Each row of a before or after table is a point. One or more steps were done to the points. Then noise was added and the rows were shuffled. The steps act on how far a point lies along the listed directions, d1 being the first. Write out the steps. A step turns or swaps two directions, mirrors them in a line or flattens them onto one, adds a multiple of one to another, or multiplies one. Angles are multiples of 10 degrees, from the lower direction toward the higher: turns from -170 to 170, lines from 10 to 170 but not 90. Use the fewest steps. Two steps may share a direction if one is a turn and the other turns, adds or multiplies; they go together, in the order done. Otherwise the lowest direction goes first.
(in the rows, 128 means zero)

Directions:
(1): [ 64 141 124]
(2): [131 121  63]
(3): [141 192 121]
Before (14 x 3):
[[103 134 133]
 [ 69 128  73]
 [ 77 119 172]
 [105 134 194]
 [191 142 105]
 [108 207 133]
 [129 102 168]
 [ 78 121 195]
 [ 67 163 206]
 [ 55 143 115]
 [118 135 132]
 [136 130 120]
 [162 156 144]
 [170 128  86]]
After (14 x 3):
[[120 159 203]
 [127  57 170]
 [140 125 149]
 [127 110  70]
 [127 125 117]
 [130 123 142]
 [207 119 133]
 [114 129 232]
 [ 98 101  74]
 [ 89 106 124]
 [ 98 147 189]
 [136 157 191]
 [103 164 144]
 [188 119 174]]
Steps: mirror d1 and d2 in the line at 110 degrees; multiply d3 by -1

Directions:
(1): [107 183  57 135 117 103 104 168]
(2): [ 83 108 119 157  98  74 121  63]
Before (14 x 8):
[[123 126  85 132 102  97 104 102]
 [126 131  99 124 118 126 144 129]
 [164  92 197 121 167 150 105 105]
 [131 141  79 142 127  99 108 193]
 [139 120 109 149 121 111 166 120]
 [127 106 154 127 145 134 124  40]
 [147 225  51 122 139 166 102 239]
 [146 123 137 121 145 166 122 129]
 [ 80 183  36 156 101  80  95 128]
 [163 130 155  84 144 190 144 179]
 [208 140 166 106 167 227 166 227]
 [ 80 141  84 150 101  95 103 144]
 [ 75 143  71 137 103  64 104  69]
 [103 175  81 142 106  87 110 140]]
After (14 x 8):
[[116 195  42 110 132 109 102 167]
 [152 181 105 114 137 140 120 192]
 [119  91 168 146 139  93  93  64]
 [121 155  94 125 129 145 107 199]
 [211 140 185  99 174 238 148 200]
 [171 115 128 122 147 144 129 204]
 [140 127 100 146 122 119 166 133]
 [148 197  66 114 146 164 110 211]
 [145 147  74 118 118 125 100 149]
 [171  44 244 137 138 187 185  92]
 [131 108 146 129 134 149 122  97]
 [139  79 200 100 127 162 155  96]
 [ 98 144  92 141 131  98 101  56]
 [137 126 107 117 124 140 146 137]]
Steps: turn d1 and d2 by -70 degrees

Directions:
(1): [ 63 149 147 149 120 123  51 101  98 165 108 118 161  66]
(2): [170 170 128 134 111 144 109 137 220 142 163  66 162 102]
(3): [162 173 143 149  83  67 134 109 130 107 137 164  57  71]
Before (8 x 14):
[[161  55 119  85 169 177 165 149 106  90 129 128 134 200]
 [ 76 107 122 128 129 143 104 137  78 156 111 139 164 121]
 [234 159 115 126  86  97 198 138 203  99 172 130  33 110]
 [ 63 144 151 134 125 139  59 109 118 182 107  97 188  85]
 [ 47 106 109 132 168 147  95 115  46 150  67 145 118 141]
 [241 143 102 112 110 122 194 135 207  90 151  97  69 139]
 [168 123 118 107 126 112 178 118 141 120 151 143  73 155]
 [161  95 109 133 141 145 179 144 112 109 140 122 130 177]]
After (8 x 14):
[[ 78 104 128 133 124  88 106  77  17 129  67 180  74  78]
 [176 130  83 114 152 177 170 160 199 120 136  79 119 188]
 [119  87 115 141 147 141 158 130  61 120 120 147 131 162]
 [157 119 113 115 120 159 145 167 169 140 148  97 165 150]
 [ 86 135 140 145  93  71 112  86  30 126  98 205  28  61]
 [144 160 137 123 118 154 101 135 212 168 151  55 186 109]
 [126  50 124  88 176 170 147 135  62  97 108 148 128 187]
 [114 113 127 116 132 106 150  99  84 132 121 169  71 134]]
Steps: swap d1 and d2

Directions:
(1): [ 74 182 155  88 169 108 131 172 146 132 160 165 106 210 153 133 179 164
 125 108 178 146 142 159 132 148  77 142  55  75 133  69]
(2): [ 60  66  71  92  78 111  68 131 171  78  76  95 144 121 160 112 160 164
  93 122 152 167 128 124 184 130 175 146 116  73 109 172]
(3): [172 166 139 130  80  89  85  83 206 167 133 111 167 179  89 144 142  64
 176  53 176 144 139  91 136  80 120 139 114 140  92 151]
Before (14 x 32):
[[151  98 127 170 183 178 173 141  30 103 150 128 108  55 136 117  95 148
  105 209  53  99 112 173 104 182 146 120 184 184 161 137]
 [145 143 123 144 165 165 151 129  57 144 180 121 112 130 120 136  89 118
  118 154  74 101 134 136  98 133 108 127 161 147 110 123]
 [101 105 121 120  92 109 103 143 146 110 127 132 137 167 149 140 140 136
  121  93 155 123 144 120 139 127 124 149  93  94 114 134]
 [106  95 109 131 132 125 111 154 134 108  98 113 133 101 132 142 136 152
  103 145 109 141 107 149 143 130 152 132 131 111 138 132]
 [147 204 164 130 147 110 125 148 171 152 157 136 138 209  97 137 151 106
  183  85 180 135 145 115 118 104  74 120  69 127 114 103]
 [115 124 123 113 153 145 125 130  81 112 115 142 101  90 145 128 112 167
  116 158 104 114 115 132 131 144 166 127 137 135 149 136]
 [213 147 131 161  97 119 140  97 161 151 154 117 151 135  77 133 118  76
  153  88 131 116 135 117 114 105 123 136 144 165 114 145]
 [188  93  98 169  63 129 113  69 160 144  93  56 166  89  81 120  87  54
  166 117  97 120 129  77 144  76 159 136 166 180 107 207]
 [139 129 150 143 128 142 154 117 109 151 158 149 132 103 118 119 121 140
  142 140 113 108 102 114 120 129 113 138 146 147 140 121]
 [204 105 126 156  57  99  85  46 195 133  99  92 178 134  89 124 115  68
  158  61 141 130 130  75 156  65 153 128 158 160  86 184]
 [163  87  98 163  73  94  94  58 160 126  87  76 163  87  78 119 101  68
  143 138 107 129 132 104 118  83 188 131 195 148 107 202]
 [ 90 109 127 107 172 133 137 157 138  92 113 140 110 132 169 104 151 178
  121 157 128 138 130 155 125 135 124 129 129  84 144 113]
 [191 158 155 164 126 160 138 106  90 149 148 136 135 123 110 138 103 113
  131 149 123 107 116 123 110 134 108 117 136 162 153 121]
 [112 201 157  88 163 117 127 151 169 144 173 160 123 224 140 132 173 127
  145  90 170 140 133 155 123 122  58 134  64  99 126  72]]
After (14 x 32):
[[ 30 134 112  84 157 124 111 207 148  72 117 134 110 184 168 108 186 209
  106 136 176 163 138 159 165 158 109 130  45  49 128 100]
 [149 179 172 122 178 116 148 136 163 147 150 156 119 181 130 123 149 124
  173 114 152 130 141 140  96 110  81 127 115 113 134  90]
 [166  20  49 173  40 148 103  69 136  98  47  30 168  15 103 101  67  83
  130 161  57 120 115  74 165  87 212 131 207 177 116 250]
 [144 105 123 151 119 174 128 123  73 106 119 125 129  86 141 122 106 155
   92 182 106 114 111 137 135 156 140 117 145 135 160 138]
 [112 129 135 120  95 105 105 144 154 124 140 139 139 186 144 145 141 125
  133  79 166 123 147 119 132 122 109 150  80  99 111 122]
 [167 145 143 153 132 116 120 126 153 156 125 120 146 125  92 161 123  95
  147 108 117 127 111 129 118 102 124 126 132 150 130 126]
 [122 107 135 139 129 151 149 125 100 136 144 144 130  84 129 112 122 156
  127 153 106 111  97 120 128 137 124 138 151 138 143 127]
 [126  50  69 135  86 141 124 131 128  73 100 100 134  70 131 103 125 155
   82 150 100 132 123 140 150 143 181 141 155 118 125 173]
 [169  42  72 176  50 110  92  46 145 109  59  54 170  33  79 111  80  70
  127 157  78 126 122  96 126  83 225 123 234 166 107 236]
 [130 120 105 143 161 171 147 135  51 127 170 113 113 114 131 133  88 131
  104 167  67 103 131 138 105 141 123 128 168 141 112 133]
 [216 128 149 201 171 175 181 105  41 144 167 125 125  58  97 131  71  91
  145 185  49  84 114 148  79 156 134 114 203 231 152 146]
 [143  11  68 144  42 123  75  64 165  68  45  70 169  63 131  99 109 127
  100 119 105 140 116  92 190  93 212 126 183 131  95 219]
 [173 164 152 133 150 139 133 105  97 154 138 144 115 110 110 142 101 117
  155 128 110 103 118 110 107 118 145 125 141 171 139 131]
 [ 26 179 143  49 183 115 121 199 162 102 164 171 101 240 189 119 210 199
  102 114 184 163 134 188 148 155  58 147  28  36 135  52]]
Steps: multiply d1 by 1.6; swap d2 and d3
